Rows are points. To make a cloud, some directions were put in groups of two or more. Within a group, all points are equally far from the middle, so they leave a hole (a ring in 2 directions, a hollow ball in 3). The other directions are filled evenly. Then the cloud was stretched, turned, moved and blurred a little. How many holes are there, and how many directions does each take, smallest first?

Cloud (19 x 3):
[[-43 -25  31]
 [-13  56 -57]
 [ -8  16 -55]
 [-36 -43 -41]
 [-30 -31  58]
 [-20   8 -60]
 [-33  -2  -6]
 [  3   2 -32]
 [-22 -49  26]
 [ 10 -21 -25]
 [-48  17  -2]
 [-31  -3  15]
 [-20 -52  55]
 [-36  27 -29]
 [-18  24   8]
 [-12  44  -6]
 [ -4   5 -16]
 [-24  -7  45]
 [-38  52 -21]]
Holes: 0

Cloud (19 x 3):
[[-18  31  25]
 [ 53  -4   7]
 [ 43  11 -18]
 [  2 -32  -1]
 [-40  33 -12]
 [-21  34 -22]
 [-19  14 -34]
 [-25  17 -33]
 [-60  22  -5]
 [  8  20  38]
 [ -1  42 -20]
 [-39  34   3]
 [ 20  57  30]
 [-18  45  -8]
 [-18  46   1]
 [-18  20  30]
 [ -1  15  36]
 [ 31 -11  -9]
 [  5  -1 -30]]
Holes: 1 (2)

Cloud (27 x 4):
[[  9  26 -13 -60]
 [ 31 -18  25  -8]
 [ 21 -15 -44  23]
 [-40  43 -21   3]
 [  1 -38  18 -36]
 [  9 -10 -46 -30]
 [ 14  25 -21 -56]
 [ 22  -2 -50 -18]
 [ 29 -51   5   6]
 [ 31   8   5 -18]
 [  2  19 -44 -49]
 [ -9  31  -7  27]
 [ 20 -46 -10  38]
 [-25 -29  21 -22]
 [-45  -6 -27  12]
 [  5 -41  -9  55]
 [-34  39  -1 -37]
 [-30 -30  25  44]
 [ 19  21 -36 -43]
 [ -6  33 -23 -60]
 [ 31  -9  20 -25]
 [ -8  31  -6  27]
 [-22 -32  15 -25]
 [-31 -26  24 -13]
 [ 25 -48 -12  23]
 [ 27  -7  19 -40]
 [-42 -16 -15  29]]
Holes: 2 (2, 2)

Cloud (54 x 6):
[[  3   6  21 -11 -27  24]
 [ -2  32  -6  -2  -1 -13]
 [ 18   6 -19   3 -31  19]
 [-20   4  24   9   0 -12]
 [-30   8 -16  25 -19  -3]
 [ 19   4  16  -7  31   0]
 [ -9  24  20  29  -5  26]
 [-16   5  51 -10   1 -15]
 [ -4  -7 -19 -14  20 -10]
 [ 11  29   4   7  28  -6]
 [-23   3  19  -9 -14  -9]
 [  0  -2  10   2 -14  17]
 [ 11  -1 -10 -17  16 -26]
 [ 25  12 -13  -3  -7   4]
 [ 15  -2   5  31   4  41]
 [ 13 -13   7  16  -9  30]
 [ 22  -6   2  -4  -1   2]
 [  1  13 -12  -3  23  17]
 [ -2   2  17 -11  21  15]
 [ -8  33  11  -7   9 -19]
 [ -9  17  -9 -14   2  15]
 [  7  -5  16 -13  -1  10]
 [ 27 -25   3 -28  -8  13]
 [ -8  -2  16  21  28   2]
 [  4   0  29 -15 -20 -10]
 [ 11  27  37 -17  10   6]
 [ -8 -16   9  22  11   7]
 [ 23  18  47  -6  -4  -4]
 [ -8   0   3  10   1 -17]
 [ 10 -11  17  13 -10  15]
 [ -1   2   1 -15 -29  -4]
 [  7   3  19  -5 -13   5]
 [ 27   0  42 -18   4   0]
 [ -5   1  60   1 -16  19]
 [ 17  -4 -25 -15 -21  17]
 [ -2 -10  18   9  21 -16]
 [-17  14   2 -33 -13 -16]
 [ 12  31   1   8   0  -3]
 [ -8  -8   7  24  28  20]
 [ 19  -5   5   9 -24 -16]
 [  0   1 -14  20 -10   3]
 [ 19  26  17  19  -9  16]
 [ 20   1  21 -20  27 -16]
 [-31  32  11  18   4 -20]
 [-19   9   6  13   0  17]
 [ 29  15   9  15  14  13]
 [ 12  23  17 -13  14 -16]
 [ 11  -6  14  28   6  34]
 [  2  35  19   8 -14 -12]
 [ 17 -22  35  18  -4  31]
 [  5  -9   0   7 -20   8]
 [ 10 -32  -1  -7 -14 -17]
 [ -8  22  23 -16   8  -1]
 [ 10  13  26 -37 -21 -16]]
Holes: 0
